Every row gives one point. Any point is a mix of the corners, with weights that add up to 1. It lies inside the corners' shape when no weight is negative. Say inside or outside, and name the corners with a negative weight.
In the rows, zero is written as 128.

Corners:
(1): [140  89 116]
(2): [145 132  99]
(3): [ 94 115 119]
(4): [212 144 221]
Points:
[113 119 132] => inside
[178 120 162] => outside (3)
[143 103 142] => outside (2)
[122 122 118] => inside
[124 136 131] => outside (1)
[193 132 177] => outside (3)
[158 122 169] => outside (2)

Corners:
(1): [154 116  83  80 167 109 175 133 110]
(2): [ 66 145 116 177  78 114 133 157 160]
(3): [108 203 132 161 110 121 129 185 124]
(4): [131 126  33 136 169 111  76 128  41]
(5): [ 93 123 121  52 114 135 133 114 136]
(6): [120  76 154 105 143 143 153 128  58]
(7): [ 98 108 156 150 110  80 101 196 127]
(8): [122 117 155 164  57 104 118 156 134]
(9): [130  82 151  99 176  91 108  38 175]
(10): [ 77 196 134 130  92  57 140 151 112]
Points:
[ 97 122 140 103  98 111 157 155 128] => outside (3, 4, 9)
[137 113  93 130 183 113 111 120 105] => outside (5, 8, 10)
[119 112 160 118 159  86 149  97 159] => outside (4, 5, 8)
[130 125 116 132 122 110 135 126 115] => outside (5, 7)
[ 96 136 138 128 112  93 118 140 126] => outside (1)

Corners:
(1): [110 161 176 188 126 162 151 121  80 125 102 149 181 116 147  66 123 138]
(2): [156 109 148 120 130 142 158 182 153 131  93 136 132 118 141 152  96 163]
(3): [131 143  74 120 103  82 175  83 188 143 150  99  83  97 145 141 118 164]
(4): [173  85 176 158  62 165 103 164 165 118 165  94 132 166  78  60 123  92]
(5): [ 72 111 170 112 158  70 125  64 180 178 158 130 115 168  88  98 195 187]
(6): [ 68 152 128 181 129 170 154 117 187 126 143  91  85 127 134  87 210 125]
(7): [ 95 147 144 119 161 135 113  67 106 107  56 116 153  75 168  97 131  47]
(8): [ 83  83  91 136 104 163 177 138 104 119 137 175 139 110 170  93 102 129]
(9): [102 132 173 143 131  55 150 177 173  89 141 127 198 111 153 107 100 122]
(10): [140 116 202 140  88 156 173 101 115 180  55 104 167 164 156 131 150 137]
(11): [ 63 104 156 189 138  73 106 114 109 162 134  61 160  96 102  99 176 140]
(12): [119 172  79  84 183  74 181  44  99 166  67  60 142  74  78 147 143  68]
(13): [203 103  56 116  80 118 159 120 166  71  54  78 186  81 111 175 107 114]
(14): [189 144  88 118 155  76 148 131  81  95 142 169 111 154 146 153 137  79]
(15): [135 161  66 133  61  60 168 125 188 139  62 144 116 102  94 187 157 151]
(16): [108 126  77 116  92  68 209  80  83 101  49 109 103  72 100 158 131 157]
(17): [111 187 116  90 114 172 171 164  74 105 124 124 130 102 183 147 146 120]
(18): [141 145 133 155 119 152 125 144 168 117  56 110 135 169 154  74 147 139]
(19): [183 161 188 134 138  67 140 164 138 147 101  58 169  97 126  93 222 123]
Points:
[120 130 128 137 117 115 148 115 148 124 111 108 132 118 126 113 145 128] => inside
[136 136 106 133 113  96 171 140 141 123  88  99 142 106 142 145 139 137] => outside (1, 4, 5, 7)
[127 130 134 107 118 113 153 138 123 129  86 101 157 103 127 136 128 122] => outside (1, 3, 6, 14)
[119 144  94 137 123 109 157 116 116 123 113 122 109  99 131 122 141 121] => outside (5, 9, 10, 13)
[116 159 103 115 137 122 165 103 120 134 113 128  94 113 123 108 153 123] => outside (9, 10, 11, 13)
[127 130 130 129 122 104 147 122 134 131 115 103 135 112 124 125 156 119] => outside (1, 18)
[125 131 141 137 125 119 153 138 138 122 104 121 145 113 137 118 128 131] => inside
[122 127 139 142 121 115 144 122 130 134 114 105 144 118 120 104 147 123] => inside

Corners:
(1): [ 91 137  71 175  95 151 108 136 117 114 132  97 122 157  61 117  68 168
 116 108]
(2): [113  91  97 115 145 103 134 171  97 120 115 160 149 174 156 126 120 153
 118 173]
(3): [147 132 133  69 120  85 122 152  69  86 125  80 177 122 173 106 112 136
 117 153]
(4): [105 161 157  76 160 174 145  94  82  91 167  67  76 104 156  85 168 140
  92 115]
(5): [158 157 112  43 189 133 186 101 110 143  95 151  85 131 141 106  86 111
 152 150]
(6): [123 102 106 122 140  51 132 105  88  90  44 163 139 108 151 143 154 151
  95 112]
(7): [ 71 188 137 151 109 140 127 110 102  91 154 162  31 153  73 117 199 109
 149 118]
(8): [ 61 112 143 151 100 155 108 100 148 115 126 159 100 130 111  62 109  84
 115 110]
(9): [107  96  82 179 184 118 152 158  57 199  83 125  87 130 179 140 109  96
 182  32]
(10): [216  77 139 228 115 100 164 235 106 160  96  88 173 163 215  99 166 109
  58  47]
(11): [ 62 140 132 141 157 141 135 143 187 125 120 147 187 146  62 153  98 134
  86 114]
(12): [108 153 114 179 101  95 185  54  84 104 139 192 118 135  77 116  45 140
 157 146]
(13): [109 127 161 141 158  72  85 214 134 120  78 112 118 129 188 159 178 193
  10 169]
(14): [139 152  68 134 120 112 192 159 146 127  66  97 179 145 201 132 119 138
 113 123]
(15): [100  96 101 172 143 129 119 111 153 115 127 103  86 133  61 122  91 156
 170  73]
(16): [102 102 168 183 110  95 123 130 117 130  32 151 169 157 201 109 106  84
 149  16]
(17): [157 109 146  97  68  91 137 200  75 118 110 178 200 130 184 150 180 157
  66 136]
(18): [132 103 156 151 134 169 137 105 141  85  93  41 130  98 158  74 201 158
  81 224]
(19): [108 126 147 193 140 140 131 102 132 177 165 110 113 173  90 176 149 142
 100 133]
(20): [ 85 124 145 113 133 156 220  80 137 196 101 127 151 153 100  97  92  95
 159  98]
(21): [ 65  64 168 173 112 149 156  96  93 131 141 135 112 163  90 150  92  90
 139 126]
Points:
[121 125 120 144 119 108 143 147 116 119  94 141 138 138 144 113 133 130
 111 113] => outside (4, 19, 21)
[102 125 132 152 129 130 146 123 121 129 112 127 116 139 124 123 126 128
 115 111] => outside (2, 3)
[122 117 127 153 120 114 143 126 117 118 110 121 125 146 120 129 133 146
 119 133] => outside (4, 8, 9, 11)
[135 122 114 164 129 118 144 147 126 127 106 131 128 140 135 122 139 144
  97 137] => outside (3, 4, 16, 20, 21)
[120 125 135 135 135 112 144 134 116 124  97 131 133 134 154 117 143 129
 107 115] => outside (1, 21)
[111 122 133 141 124 123 140 131 112 124 111 134 130 139 141 114 131 124
 107 126] => outside (15)
[128 116 128 150 127 122 150 142 117 132 104 125 133 143 150 111 124 118
 111 106] => inside
[120 118 137 142 128 128 151 133 106 132 118 124 118 141 147 114 131 118
 125 116] => outside (1, 6, 11)
[116 127 122 136 131 123 149 130 114 123 114 123 128 137 133 120 128 132
 114 130] => outside (16)
